Rows are points. Any point is a mix of the corners, with weights that add up to 1. It lies inside the corners' shape when no weight is negative. Is each point inside? If not, which corners have a negative weight?

Corners:
(1): [62 38]
(2): [-37 -53]
(3): [12 33]
Points:
[37 32] -> inside
[43 28] -> inside
[41 32] -> inside
[-10 -15] -> inside
[ 2 12] -> inside
[50 53] -> outside (2)

Corners:
(1): [-59  34  38  57 -10  22  10 -11 -25]
(2): [ -9  15 -21 -36 -43 -39  47 -50  -9]
(3): [-29 -65 -64 -59 -36  38  -6  43  72]
(4): [-17   8  20 -78  52  15 -29  69 -38]
(5): [ 42  24 -29  62 -40  41  39  48 -27]
(6): [ 10   8  54  45 -69  46  63   9  27]
(7): [  5  43 -28 -32 -55 -24 -42 -24 -15]
(8): [  7 -55 -33 -18 -20 -38 -68  41  -7]
(9): [-15 -55   6 -81  62  71 -37  16   8]
(10): [ -8  59   0   1  73 -67  -7 -45  85]
Points:
[ -3   5   2   7 -34  33   0  20 -10] -> outside (2, 10)
[-38  33 -24 -54 -23 -65 -33 -11   5] -> outside (5, 6, 9)
[ -1  -1  -8   2  -4  18 -21  36  -4] -> outside (2)
[-13   8  -1 -32   0  30  14  11   9] -> outside (8)
[ -3  32 -17  -8  10 -20 -36  22   3] -> outside (2, 6, 9)

Corners:
(1): [  23    9 -121   46  -47    4   38   31  -32  -16   23  -16   -8   -9
  -17  -19   52  -23   -5   48]
(2): [-12  11  31   6   5  31   8 120  36 -16 -22  94  28 -58  22 -42 -20 -10
 -33 -42]
(3): [  7 -34  48  12  31 -25  -5 -35 -16  58  11 -23 -16 -13  11 -37  -6  19
  10 -78]
(4): [ 51 -17  20 -10  32  -3  -8 -32  -5  57 -16 -30  16 -19  20  16  -1 -15
 -23  47]
(5): [ 12  12   2  -7  33  -8  28 -11 -25 -10  -3 -24  14  11  17 -38  -8  83
   2  31]
(6): [ 28   7  34 -27  -7  10  37  -1 -14  -9   3 -14 -32  -2  26 -20   1 -11
 -33  23]
(7): [  20   -5 -115   23   19  -25   26  -61   -3   -1  -12   44    5    3
   29   31  -12  -18   66  -66]
(8): [ 14  30   6  -1  32  30  10  74  60  -3  25 -18  15  14  -3 -26  28 -11
 -29  49]
(9): [ 52  11  31  14  30  -1  33 -42 -25  50  17   2 -84  -1 -23 -15   5 102
  14  56]
(10): [  0  48  -6  65  29 -13   4 -11  -5   9   6  -5   4   9  20  17   9  23
  40   0]
(11): [-12 -29 -17   2  23  -5  38  -3 -15 -11  24  13  -3  11  33 -12  -1  20
  74  35]
(12): [ 28   9   5  14  28   0 -99 -19   7  -6  -2 -35  20 -64  14  -6 -23  26
  -4 -47]
(13): [ -5  -7 -54 -14  19 -24  29 -15   4  20 -45 -11 -19  -5   5  -4 -21  15
  60  34]
(14): [-12   5 -33  -4   3 -10  24 -29   6  36  17  13 -27  12  26  19  -6  36
 -21  29]
(15): [ -6   6  35 -11  38 -13  -9  -2 -16  -2   3  29   6  12 -10  -5   8 -22
 -24   0]
(16): [ 14  16  46  -5 -40   3  47  -1  11  -6  16   6  29 -25  -9 -16 -12  -9
 -21  40]
(17): [ 43  -3  45  34  12 -32 -38 -30   0  17   9 -18 -12  23  15 -47 -18  19
 -31  53]
(18): [ 35 -24  -4 -11 -51 -30  37 -31  23   3 -33  37   3  10  12  91  13  -5
 -20  15]
(19): [ 16 -18  41  19  16  42 -26   0 -11  -2  -2 -32  16  24  -1 -20 -38  -9
 -11  17]
(20): [ -9 -26  12 -27   2  34  27 -45  52   6 -79  31   4 -25  33  28  27  25
  -9  28]
(21): [ 68  33   5  -7 -91   5 -63 -21 -26  18  -3 -11  31 -15  10 -25   6  11
 -29  25]
Points:
[ 25   6   1   5  -5   2 -11  -5  -1   7   1  -5   7  -5  11 -13  -1  10
  -3  17] -> inside
[ 11  19  10  15  25   5 -21 -17   3  31  -8   4  14 -16   3  -6 -11  33
   8 -12] -> outside (1, 6, 11, 17, 18)
[ 32  10  47   7 -10   0  15   9  -5  17  -6 -10   4   5  -3 -33   6  14
 -31  43] -> outside (7, 11, 12, 14)
[ 38   9  51  16 -13  19 -27   5  18  27 -13 -18   8 -21   3 -20   4  38
 -52  43] -> outside (6, 7, 11, 13, 15)
[ 12  -8 -21  10  14 -10  -8 -13   4  13 -14   5   8  -3  17   6  -4   8
  12  -2] -> outside (6, 9, 16)
[ 10  -4  -8   7 -23  -3  -2   0   1  -2 -13  18  18 -20  17   2  -2 -34
 -11  -5] -> outside (5, 8, 9)
[ 18   6 -13   8  10   3  14   1  -5  13   1   7  -8   7  12 -19   6  12
   3  21] -> outside (12, 16, 18)
[  5  25 -43  20 -48 -23   8  12 -27 -30  18  23  21   1  16 -11 -26  -5
   3  19] -> outside (3, 4, 8, 9, 20)
[ 19   3  -4   7   7  -1 -11  -9  -2   6   1 -11  -1 -17  11  -9  -2  12
  -5   1] -> inside

Corners:
(1): [ 19   0  55 -14 -36  18 -25 -34   4   2 -10 -25 -26  17 -49   1 -25  -6
  13  45]
(2): [ 11 -35 -48 -34  14  24  46  40  14  35   9 -37  31  52  -2  21  35 -37
  -3  20]
(3): [ 55  -1  38 -25  19  42  41  -5  26  13 -21 -34   9 -45  25  49 -33   1
 -28 -30]
(4): [ 35   5  49  -2  43 -23  26 -56  -4  -3  61  -2 -36  19 -10  -8 -73 -14
  20   8]
(5): [ 15  19  78 -33  -5 -35  32 -11 -31 -12  12  32  25   1  16 -20 -63  54
  65 -21]
(6): [ 22 -48  48  48   0  20 -12 -34  -2  31 -23  -2  38   8 -41  -9 -75  54
  21   1]
(7): [ 16 -17  84  36  28 -21   0 -13  10  39 -17  -4  -7  26 -37   0  -6  45
  38 -25]
(8): [ 13 -19  31   0 -48  73  69  30  73 -50  40  18  82 -50  60  11  53   2
  69  53]
(9): [ 61 -39  72  10  21   7 -34 -20 -29  24 -31  -7 -44 -44  -2 -26 -61  -4
  21   9]
(10): [-21 -73 -69  14 -22 -64  18  -4  -3  21 -18  35  19  32 -25  10  57 -57
   4 -21]
(11): [ -2 -50 -20  19 -43   0  -5   0  -1  31  36 -29 -13  25  40  36  70   5
 -22   5]
(12): [ -7 -57 -62   5  26 -56 -38  45  -8 -28   2  17   2  29 -14  32  -1  -3
 -19   2]
(13): [ 35  38  45  32  11   4   0 -57 -54   7 -20 -38 -38  11  11  26 -18  14
  35  -7]
(14): [  53    3   57  -13   14 -100   -6  -70   11   -5  -29   19    8    3
   21  -52  -10   29   11   16]
(15): [ 55 -35 -15  22  -5 -44  28  23 -35  37  25  31 -29  19 -29  27  34 -15
 -15  18]
(16): [ 28 -32 -74  -8  -8  50 -51  52  26  62  -3  31 -21  44   9  41  28   3
  12  -9]
(17): [  5 -36 -27  22   4 -33  12  39  14 -11 -40  25 -40  47  39   3  18 -22
 -33   7]
(18): [ 64 -13 -27  12 -20   1 -13  23 -13  50   1 -15  -2  46 -27 -32  40 -36
 -26 -35]
(19): [-32  46  59  26 -44  51  31  40  74  33  32   5  79 -50  53 -18  16 -23
  41  70]
(20): [-33  10  30 -17  22 121  73   2  43  -7  45  33  87 -51  37 -30  49  23
  24  34]
(21): [  23  -47 -115   -5   17  -54   26   43   30    0   36  -10  -36    6
   -2  -17   -6   16   -1  -13]
Points:
[ 14 -21   8   3  -2  -3  20   7   9   7  -1   1  11   5   4  -1  10  -1
   8   9] -> outside (4, 16)
[ 36 -47 -27   5   7 -42  -7   1  -4  12  -6  -9 -45  31   0  30  17 -14
 -11  -4] -> outside (5, 6, 18, 19, 20)
[ 22 -14  21   5   2  19  12   6   0  19  -1   0   7   4  -6  10  -4  -9
  11   2] -> outside (11, 14, 21)
[ 16 -20  -1  -4   0  -7  14   5   7  13   4   7   7  11   3   2   0   3
  14   0] -> inside
[ 20 -19   8  11   3   0   1  -4   0  15   7   5   2  15  -4  -5  -6   4
  14   5] -> outside (3)

Corners:
(1): [ 30 -38 -15   8 -18 -29  38  32  19  26 -58 -14 -37 -52 -62  -2  16 -33
   7 -54]
(2): [-16  32  -7   9  33 -45 -50 -14 -62 -16  14 -22 121  -2 -22  13 112  48
  11  18]
(3): [  4 -17  42  19 -33 -93 -33 -32 -93  11  19 -32  68  48  -2 -39  21  35
  10  11]
(4): [ 34  41  19 -37  41 -43 -86  13 -57  -3  76  -7  41  -3  25  16  49  41
  36 -34]
(5): [-19 -74   1  32 -40  59  84 -37  87   4 -20  83 -48  -2  -8  39  81 -23
  18  52]
(6): [ 27 -46 -42  21   9  -1  84  -2  73  50 -12  32 -31  23   8  -8  42 -41
 -22  95]
(7): [ -3 -82 -59  72 -28  14  25 -12  42  40  10  67  83 -16 -10   6  32 -19
  19  38]
(8): [-16 -27  -7 -10  47  -8 -20 -40 -87 -29 -22  52  28   0  58 -12  73   9
   0 -30]
(9): [-53 -78  -8 -52 -15  71  28  31  59  20 -59 -37  -9   9 -78 -36   4 -40
   7 -18]
(10): [-22 -38  82  68  34 -66   9 -30 -41  52  49 -65  38  28   9 -26  35  49
 -32   8]
(11): [-27 -74 -21  12 -45  62  19  15  49  40 -22  41  -3 -13   0  59  41 -30
 -55  90]
(12): [ -30   20  -68   42   44  -29 -117  -42  -18   24   40  -24   -9   24
   69   19   87   26   30   -2]
(13): [-52   6  18  29 -11  55  36  77  71  36 -30 -31 -63 -15 -50 -42  27 -60
   1 -28]
(14): [ 34  79  33  -1 -32 -12 -75 -22   8  50  69  10  40  -2 -55  -8  59 -21
  -4   7]
(15): [-20   9 -10  -6   1 -28 -44 -31 -82 -71  49 -30  59 -33  28  -2  34 -11
 -14 -28]
(16): [ 17   6  42 -36 -14 -72 -66 -49 -25  -3  35   0  87  -9  81  24  29 -40
  35 -26]
(17): [-11 -27  21  48  -2 109  92  52   6 -21 -88 -83 -38  32 -54   2   3 -20
 -28 -44]
(18): [-24 -37  37  36  12  15  26  58  31 -44 -59 -46 -45  45 -46 -28  -6 -33
 -54 -62]
(19): [-52 -37  34 -13   5  23 -10  46  40 -32 -75 -33  23 -36 -43 -18 -58 -50
  17   6]
(20): [-38  95  -8 -12   6 -16 -48 -65 -85  -3  36  24  92   4  39  40  38  72
 -22   3]
(21): [-28 -66  64 -31 -21   6  19  29  60 -25 -71 -72 -25 -11   1 -61 -19 -21
 -28   8]
Points:
[-17 -26  11  21 -17  10  25   8  46  37 -20 -15   3   2 -28 -11  23 -21
  -7  32] -> outside (4, 8, 15, 18)
[-18 -20   8  22  -3 -16  -3 -16   3   8  -1   8  22   0   8  -3  41  -9
  -8  14] -> outside (4, 9, 17)
[ -3  -7  -5  11   4 -12 -13 -20 -17   3  13   7  28   5   2  10  46   1
  -3   4] -> outside (13, 21)
[-10 -13   3   9  -5  -8  -5  -4  -7  -2   5 -10  22  -5  -4  -8  31 -13
  -6   3] -> inside
[-21 -31  -3  18   3   5   6   5  -5   2 -16 -12  17   7 -10  -6  35   4
  -7   5] -> outside (14, 16)
[ -5 -13  -7  14   5 -11 -19  -5 -20   8   4 -10  40   3  -7   5  34   0
  -3  -1] -> outside (5, 13, 21)
[ -7 -19   4   9  -3   7   5   0   7  16 -10   1  15  -1  -7   3  36  -6
   3   8] -> outside (15, 18)
[-19 -20  12  12   4  22  11  17   1  -8 -33 -29  16   2 -25  -4  22 -11
  -5  -9] -> inside
[-24 -10   9   0  -7  14   2   7   4  11 -10 -20  -7  -5 -16 -13  25 -11
  -8  -3] -> outside (2, 7, 16, 18)
